Each row of a before or after table is a point. The points were changed in one or more steps. Then noise was added and the rows were shuffled. The steps act on columns, c1 being the first. Write out the steps. A step turns or swaps two columns, mirrors them in a line or flattens them onto one, adds a multiple of one to another, or multiplies or shifts one. Angles are multiples of 10 degrees, from the lower column toward the higher: turns from -170 to 170, lines from 10 to 170 but not 90. Use the fewest steps. Two steps may share a column if one is a turn and the other turns, adds or multiplies; they go together, in the order done. Otherwise the lowest column goes first.

Before, 8 rows:
38,13,71
-34,36,48
-2,30,-55
5,12,-25
50,-87,-48
-43,-31,5
30,-22,5
48,-4,-41
After, 8 rows:
46,-9,-5
28,-30,-6
-3,36,-1
14,7,-4
-26,39,-6
-47,-23,5
33,-85,-12
54,-4,3
Steps: turn c1 and c2 by -10 degrees; multiply c3 by 0

Before (9 x 9):
-18,-6,47,22,-12,15,-44,-1,-20
45,-6,21,-55,-44,-71,-19,2,-51
23,-11,55,-27,-24,-17,-24,53,-25
-7,-25,36,107,23,0,13,7,-26
50,-6,29,-16,-39,15,-28,17,-8
21,-30,66,-56,-43,2,-1,9,-9
3,-20,19,-52,93,-26,17,-4,-65
-1,-63,17,-42,-4,11,-12,31,-24
13,-58,31,35,64,-43,-8,5,-1
After:
-20,-23,-24,-60,-7,1,7,21,-25
2,-23,8,-52,-47,-2,-8,18,-107
10,3,8,10,40,0,47,29,-10
-32,-20,8,-56,79,-6,49,19,-82
-32,7,15,18,-34,-2,28,44,-5
11,-17,16,-61,-31,-2,-26,67,-34
0,-8,-32,-28,-31,0,5,73,-56
-21,36,1,84,28,0,5,30,-28
36,-5,-12,-20,-48,4,-1,30,-57
Steps: turn c1 and c9 by -40 degrees; multiply c9 by 1.6; flatten c2 and c4 onto the line at 70 degrees; turn c3 and c8 by 70 degrees; mirror c5 and c7 in the line at 20 degrees; multiply c6 by 0

Before, 9 rows:
10,20,-19,7,31,-5,31,15,-27,-35,40,-27,-33,14,12,44,-37,-15
-23,5,61,-16,3,-37,-4,-40,-36,-12,-30,0,27,21,-12,-11,-13,-17
-30,34,32,-7,-14,-2,-12,-14,2,22,-34,-10,11,11,-3,8,-15,-36
0,-30,16,12,-53,49,-12,0,-14,14,35,30,25,-34,52,-24,25,37
38,40,16,20,38,-4,45,-2,11,-18,29,-7,-15,31,-9,24,-34,-11
17,27,-8,55,46,-10,19,14,-18,1,17,-49,-25,19,-35,19,-49,-14
-14,-17,25,-31,-16,-24,4,-39,-16,37,-57,10,46,-23,24,-17,28,-6
9,-12,8,27,-34,53,0,17,-8,-11,4,19,74,-17,67,-7,-25,29
-18,24,-2,27,-4,-34,-7,-32,-12,16,-24,-21,-1,48,11,6,19,-9
After, 9 rows:
3,-17,24,-70,-17,-23,-13,-39,0,37,-4,20,-52,-20,15,62,9,61
35,42,14,53,39,-4,46,-3,-29,-18,-11,-4,33,30,-10,-31,13,-32
25,25,-20,45,25,-9,16,12,-44,-34,-14,16,49,7,-19,10,7,-40
-11,-32,17,1,-52,51,2,-2,16,12,37,44,-35,-32,38,-44,-4,-35
-6,26,-1,54,0,-33,-18,-32,-36,18,-10,13,-15,54,-17,-63,-16,22
16,23,-7,123,48,-11,20,18,-42,-5,-12,-23,48,22,-58,-119,20,-18
1,5,61,-40,0,-36,-26,-38,-41,-12,-16,-12,-12,18,0,33,30,36
-1,-12,10,43,-31,55,8,19,4,-6,31,60,-40,-17,30,-67,71,-1
-7,31,35,-6,-14,2,-31,-11,-32,23,-35,-2,4,11,-8,20,18,32
Steps: mirror c1 and c7 in the line at 50 degrees; add -1 times c2 to c9; multiply c4 by 3; turn c4 and c16 by -50 degrees; turn c11 and c18 by -90 degrees; mirror c12 and c15 in the line at 50 degrees; turn c13 and c17 by 140 degrees
